Rows are points. Each copy is the shape, with its points in the same order, turned, moved and blurred by noise. Say if it was mirrored as well.

Shape (7 x 3)
[[ 29 -21  46]
 [ 56 -44  71]
 [ 62   1  20]
 [  3  17   3]
 [-16  43  10]
 [  1  23 -84]
 [  7 -14 -52]]
Copy 1 (7 x 3)
[[ 27   0  49]
 [ 55  19  76]
 [ 58   3  10]
 [ -2 -20  -6]
 [-13 -50 -10]
 [-19  12 -86]
 [-12  32 -40]]
Copy 1 is: mirrored
Copy 2 (7 x 3)
[[  9 -57 -31]
 [ -1 -90 -51]
 [ 37 -23 -56]
 [ 33 -10   9]
 [ 49 -21  38]
 [ 23  74  11]
 [-16  39  -2]]
Copy 2 is: only turned

Shape (12 x 6)
[[-23  15   0  -5   9 -46]
 [ 27 -19 -82  20 -21   5]
 [ 25 -15  18 -32  16  24]
 [-20  24 -33  37  89  15]
 [ 51   9 -42 -18 -19  26]
 [ -5  16 -17 -21  50 -18]
 [ 20 -19 -15   9   3  20]
 [-42 -12 -17  23  -2  19]
 [ 17  43 -20  84 -86  -7]
 [-23 -21  50  -1  42 -44]
 [ -6   2 -31  12  15   0]
 [-18  26 -30 -56  47  46]]
Copy 1 (12 x 6)
[[ 59 -25   9   9   0  -3]
 [-30 -45 -50 -26  35  28]
 [-15  10  49   6  21  15]
 [ 51  28 -24  20  11  94]
 [-34 -20   0  -9  70  15]
 [ 50  -8  23   0  22  45]
 [-20  -3  -1   6  15  22]
 [ 13  22 -32 -13 -12   3]
 [ -7 -24 -95  55  47 -53]
 [ 50 -10  45  35 -41  10]
 [ 20  -7 -12  -2  16  29]
 [ 32  40  33 -43  51  46]]
Copy 1 is: mirrored
Copy 2 (12 x 6)
[[-34 -16   2 -44 -24   1]
 [ 19  -7 -11 -18  44 -81]
 [ 38  -8  20   5   6  35]
 [  3  84  23 -51 -11 -20]
 [ 47 -19  -6  17  11 -41]
 [ 10  10  28 -42 -34  -5]
 [ 14   9   6   2  33 -13]
 [-15  19 -25 -42  42   6]
 [-71   3 -79  43  34 -44]
 [-42 -10  52 -42   1  49]
 [  3  13  -4 -33   4 -15]
 [ 71  25 -10 -49 -27   9]]
Copy 2 is: only turned
Copy 3 (12 x 6)
[[  9  -2 -37 -17  22  -2]
 [-57  15  21 -94  18  10]
 [ -7  -6  48   0   4  26]
 [ 52 -41  27 -86   6 -32]
 [-31  46  54 -47   1   7]
 [ 36  -7  10 -30  33 -13]
 [-31 -12  29 -39   0   8]
 [-30 -39   7 -46  -2 -37]
 [-71  42 -45 -74 -90  18]
 [ 22 -60 -20   6  21  29]
 [ -4 -13   8 -49  10 -16]
 [ 20  11  64 -12  29 -58]]
Copy 3 is: mirrored

Shape (14 x 9)
[[ 26 -16 -22  30 -16 -16  20 -25 -19]
 [-25  -7 -18  13  11  45   2 -66   4]
 [-53 -11  -6 -39  49 -35  19  11   5]
 [ 41 -38 -27  24   0  10  11 -22 -29]
 [ 10  34 -24  27  -4  68 -27  21  32]
 [-14 -12   1   0 -14 -43 -26  15  29]
 [ 35 -33  26  15  21 -24  -4  24  66]
 [ 20 -25   9  -3   8 -33   7 -30  -5]
 [ 47 -17   0 -44 -14 -32  10  -4   5]
 [ 13  75 -19  -9  39 -27 -27  25 -17]
 [ 27   1  57  27  51 -49  18  23  -1]
 [  2 -26  40  14  23 -27 -53  28  32]
 [-36  15  95  30  15 -20   3  18 -12]
 [  6 -14 -19 -83   0  65   5  12   3]]
Copy 1 (14 x 9)
[[ 10  17  -2   4 -28  13 -39  -6 -31]
 [ -4   7 -30  30  24  34  24 -20   5]
 [  9 -19  44  -7 -58  -4  74 -31 -12]
 [ 14   9 -10   8 -12  28 -24  12 -61]
 [-16 -48   3  42  28 -14  -8  48  22]
 [ 25 -10  24 -36 -42  -4  16  30  27]
 [ 77   0  53  -8  -1 -12   2  32   5]
 [ 21  20  34 -24 -14  28  -7 -11 -21]
 [ 32 -18  54 -21 -36  58 -24   6 -11]
 [-59  -7  87  17 -38 -16  -6  18   9]
 [ 34   9  77 -29 -10 -49 -19 -27 -22]
 [ 35  -5  47 -52  10 -34  26  35  12]
 [  8 -14  39 -54   6 -66   0 -58  18]
 [  0 -94  21  20  -4  67  29   5 -25]]
Copy 1 is: only turned
Copy 2 (14 x 9)
[[  7  -5  -8  42  28 -21  -8  22  -3]
 [-24 -21 -33  21  41  39  32   6 -47]
 [-20 -61  31 -54 -20   4  15  27 -17]
 [-11   2  -5  42  61 -26 -12  24 -16]
 [-61  28  17  36  31  77 -11 -13  13]
 [ 17   7  44  -5 -27   0  -7   0 -20]
 [-49  15  68  32 -28 -13 -10  15 -41]
 [ -3  -9  -3   7   8 -35  -4   7 -34]
 [-17  14 -10  -6 -14 -34 -50  19 -18]
 [-26 -37  27 -11   2   7 -18 -63  49]
 [-47 -20  48   9 -22 -73  21  -9   6]
 [-25  35  77  -6  -9 -10  11 -15 -37]
 [-38  34  27 -13 -31 -39  95 -18  12]
 [-70  15 -26 -60  29  35 -49  37 -16]]
Copy 2 is: mirrored
Copy 3 (14 x 9)
[[  4 -51 -30 -37 -12  10  18 -46   9]
 [ 58 -28   7  23 -27  13 -18 -36   2]
 [-26   6 -32  27   9 -24 -43   9  29]
 [ 38 -44 -32 -44   4  23  18 -28  25]
 [ 35  53  25 -22 -23   9  29 -63 -13]
 [-40   1 -31  -9  14   4  -2 -27 -39]
 [-44  16  -9 -52   4  61 -33 -23 -15]
 [ -7 -51 -19 -35  12  10 -24 -13   0]
 [-21 -30 -21 -69 -13  -3  -9  18 -17]
 [ -8  25   0 -49  23 -78 -19 -60   9]
 [-61 -21  14 -48  40  12 -47 -42  36]
 [-37  16  -3 -15  59  35 -22 -30 -29]
 [-63 -27  57  22  48   4 -11 -45  18]
 [ 46  36  15 -18 -29  -8  18  58   5]]
Copy 3 is: mirrored
Copy 4 (14 x 9)
[[-17  -3 -16  43  -3 -22  43  -4  10]
 [-69  25 -29  -5 -31  -1  28  29 -31]
 [-27  10 -49 -39  11  17 -28  -5  60]
 [-31  -7  -9  28  10 -52  43   3  -5]
 [  4  50  38  -1 -25 -16 -14  54 -37]
 [  9 -33   3   1 -22  21 -12  15  36]
 [ 30 -45 -28  16  23  -7 -28  53   2]
 [-23 -29 -27  14  23   6  29   5  14]
 [ 25 -29 -13 -13  37   2  40  -8   9]
 [ -4  51  47  -3  37  29   8  32  60]
 [-11 -17 -19  50  71  18 -36  22  33]
 [ -9 -55  17   3  13  13 -48  42  16]
 [-42  -9  -2  45  31  64 -70 -11   2]
 [  2  27  -4 -89  16 -25   8 -14 -37]]
Copy 4 is: mirrored

Shape (15 x 12)
[[  6   4  17 -13 -20  -6   3  -5  11 -41 -16  48]
 [ -6  -2  22  63   8 -22 -25 -58  -2  15  20 -20]
 [ -8 -27 -10  27 -18  15  16   3   6  27 -10   3]
 [-15 -44  13   0 -18 -19 -10  15  -8 -11  12 -12]
 [-18  -5  -4  -8  53  -9  -2   3   3 -95  11  16]
 [-14  23  18  -2  11 -20  16  10  11  23 -10   3]
 [ -4 -40 -29   5   2  -1 -26 -14 -27  24 -14 -11]
 [ 22  10  12  -2 -22  13  -1  17  10  19  -8 -28]
 [ 56 -29  13  42  32 -22   1  10  12  21   7 -20]
 [ -6  29 -38   6 -12 -20  10  -7   2   9   5  25]
 [  7  20  21  -8 -18   8  17   4 -14   9  21   4]
 [ -1  26  -2  15  42 -19  -1 -21 -44 -56 -15   0]
 [ -8  27  -4   0 -14   8 -17  17   2  13  -5  30]
 [-14  31  -5  17 -15 -26   3  -9  13   0 -12  -8]
 [ 13  24  18 -17 -12  -2   2 -35  12  27  -9 -20]]
Copy 1 (15 x 12)
[[-27  21 -37  -7  31 -16 -18  10  11   6  13  30]
 [ 34 -37 -12 -55 -26 -20  -7  20 -24  12 -35 -22]
 [-18 -25  24   4 -20 -20  19  10  16  -2  -5   6]
 [-17  -2 -10  27 -28   8 -10  37  -4  22 -19   7]
 [  8  20  -3 -12  22  33 -85  16  -4   7  -7  67]
 [-31 -16  16 -24  22  15  -7  23  -1   7  15 -23]
 [  6 -44  -7  12 -20  15  21  31  -4 -28 -24  18]
 [ -1  -3  17  27  22 -13  12  14  -9  -3   0 -31]
 [ 33  15  15  -9 -48  12  -6   7 -10 -25  14 -36]
 [-25   1  11 -37  29  14  28  10   2  -5 -20  19]
 [  4   1   5  -1  31  -1  15  24  17  32   3 -13]
 [ 33  -8  -4 -34  31  21 -31  35 -37   1  16  51]
 [-25 -16  -6  -3  36  11  16 -12   0   8  -2   3]
 [-25  -8  12 -30  25  -9   0  20 -30   5 -15  -2]
 [  0 -17  -4 -12  40 -21   7  43   3 -14 -11 -38]]
Copy 1 is: only turned
Copy 2 (15 x 12)
[[ 20  22   1 -15  29 -28 -53  -5   5  21  13   0]
 [  9  50  44   3   1  60  16 -52 -19 -11   1 -14]
 [-11   2  15  -2  18   8   3  22 -12 -29  13 -32]
 [-22  14  27  19 -24   1 -20  -3   4  13  15   5]
 [ 26  11  18  26 -12 -40 -36 -39  -7  84  -5 -49]
 [ 13  -1   2   8  32  28   4  11  11  24 -16  14]
 [-21  26   6 -15 -38  -3  29  13 -14  -5  -8 -13]
 [ 18 -16 -13  15   5  19  13   9 -19 -13  26  11]
 [-13  44 -27  38   4  42  25   2  -9   7  38 -32]
 [ 32  25  25   9  35 -19  19   6  17  -6 -18  -6]
 [ 29  -2  -2  21   8  13 -18   1  11 -20 -12  12]
 [ 50  42  20  26 -15   2 -10 -12 -39  53 -26 -20]
 [  7   7  -9   3  38 -24   3  -4 -12  -7 -16  15]
 [ 35  14  37   7  35  13  13   2  -6  11   6  14]
 [ 46   2  -4 -18   4  36  12  -5   9  -6   8  19]]
Copy 2 is: only turned

Shape (16 x 12)
[[ 24  34   4  43  30  -6  16  17   5  29  39 -11]
 [ 28  39  18  31  20  23  50  43 -16  28   2 -31]
 [-24 -23   7 -27  21 -29  -7   0 -24  29  -5   7]
 [ 17  74  35 -14  27  14   5 -39 -56  29   5  25]
 [ 49 -23  28 -31   2  19  14 -51 -24  11  -8  17]
 [-16 -19  -6  35  19  20 -27   0  15   8 -19 -44]
 [-26 -40 -46  20   4 -15 -29 -19  -7 -28 -12  33]
 [ 36  37  -3 -47  58  -6  -6 -22 -32  -6  -9  12]
 [ 20  36  15  13  75  21  41  44 -11  26  42   7]
 [-13  24   1  21  26  42  22  35 -31  -6  43 -36]
 [-47 -28 -47  26   0  -2  36 -12  23   1  -3 -29]
 [-14 -41 -18  18 -15 -31  -7  11 -18 -25 -20   1]
 [-37 -35 -35   5 -14 -54 -19  -6  25 -47  13 -30]
 [ 32  23  -5  26  39  23  19  13 -45  49  53 -36]
 [ 31  20  74 -17  32  33  16 -21 -18  26  25  22]
 [-15 -28   7  18  49 -43   9 -34 -32 -30 -10  -3]]
Copy 1 (16 x 12)
[[-10  -3 -52  69 -15   7   3  22 -12  26  13 -16]
 [-24   1 -81  30   7  33   3   5 -50  22  31 -29]
 [ 13  20   8 -12   9 -12 -12   8  -7   0 -36 -19]
 [  6  30 -69  41  66   1   1 -12 -10  -7 -19  46]
 [ 28 -17 -40 -21   9  -5  15 -13  -9 -51   0  34]
 [-52 -27   1   9 -18  22  39  30 -25   4 -32 -13]
 [  3   6  50   4   4  -8  70  26  18 -10  -6 -20]
 [ 15 -10 -10  27  73  20 -20  -1   9 -21  -2  21]
 [ 30   2 -60  59  10  55 -17  17 -30  38  15 -21]
 [-31  34 -47  33  -5  63  10  51 -22   2  13 -22]
 [-32  12  17  23 -40  15  50  -1 -16 -33 -20 -65]
 [-13  14  33 -18  -2 -23  36  30 -14 -12  22 -34]
 [-45  18  76  20 -34 -17  16  35  -3 -34  10 -30]
 [-10   2 -95  44   2  25 -11  50  -1  -1 -10 -27]
 [ 36  11 -65  17   6  23  -8  -8 -36  -8  -4  58]
 [ 20   1  26  29  27 -17  21  38 -46 -40 -14 -17]]
Copy 1 is: mirrored
Copy 2 (16 x 12)
[[ 13  -9   3  54  36  -2 -11 -18  23  36  33  -7]
 [ 14  23  34  58  35  -8  -3 -35  18  25 -13 -36]
 [ 12 -37   9   4 -14  45 -25  -3  15 -44  21 -19]
 [ 15 -24  21  39 -68 -37 -11 -51  -6   8  28  -4]
 [ -4  15   3  25 -28 -31 -23  -6  -1 -70  22  24]
 [ 46  23 -15 -22  33  28  16 -15  37 -14  29 -17]
 [ -5 -14  -6 -39   9  54  28  27 -14 -23  51  18]
 [ -6 -26 -15  53 -44   6  30 -46  -5 -37  23   4]
 [-23   7  19  85   6   9  -4 -27  33  29  35 -47]
 [-18  14  27  18  11   7  16 -27  65  33   3 -21]
 [ 35  22  31  -5  30  75   9  22  32  -5  18  28]
 [ -8 -17   5 -37  36  47   0   7 -12 -28   7   7]
 [  1 -23 -32 -38  38  87   1   9  26 -13   3  48]
 [  3 -18  38  58  29 -29   8 -28  66  10  35 -16]
 [ -8  19  -5  47 -46 -37 -47 -27  20 -16  33 -21]
 [-14  -8  12  -9   8  60 -13 -52  -4 -35  53  25]]
Copy 2 is: mirrored
